Every row gives one point. A path goes straight from each point to the next, and from the last back to the first. The post is the endless flat space through its rows: a point in 2 columns, a line in 3, a plane in 4, and so on, so that a path can go around it. Count how often the path circles the post. Going back the other way cancels.

Post (2 x 3):
[[ 0.14 -0.16 -0.52]
 [ 0.06  0.08  0.57]]
Path, 26 rows:
[[-0.07  0.23 -1.16]
 [ 0.34 -0.05 -0.57]
 [ 0.36  0.00  0.74]
 [ 0.39  0.24  0.25]
 [-0.23  0.36  0.55]
 [-0.55 -0.03  0.95]
 [ 0.10 -0.37  0.31]
 [ 0.75 -0.16 -0.19]
 [ 0.38  0.48 -0.03]
 [-0.31  0.35  0.37]
 [-0.24 -0.31 -0.30]
 [ 0.19 -0.40 -0.43]
 [ 0.86 -0.21 -0.07]
 [ 0.44  0.29 -0.38]
 [-0.17  0.18 -0.33]
 [-0.32 -0.31 -0.40]
 [-0.48 -0.51  0.30]
 [-0.20  0.25  0.07]
 [ 0.04  0.22  0.29]
 [-0.51 -0.05  0.07]
 [-0.09 -0.18  0.62]
 [ 0.27 -0.31 -0.40]
 [ 0.34  0.05  0.07]
 [-0.12  0.46 -0.55]
 [-0.66 -0.11  0.22]
 [-0.53 -0.05  0.20]]
Times around: 3
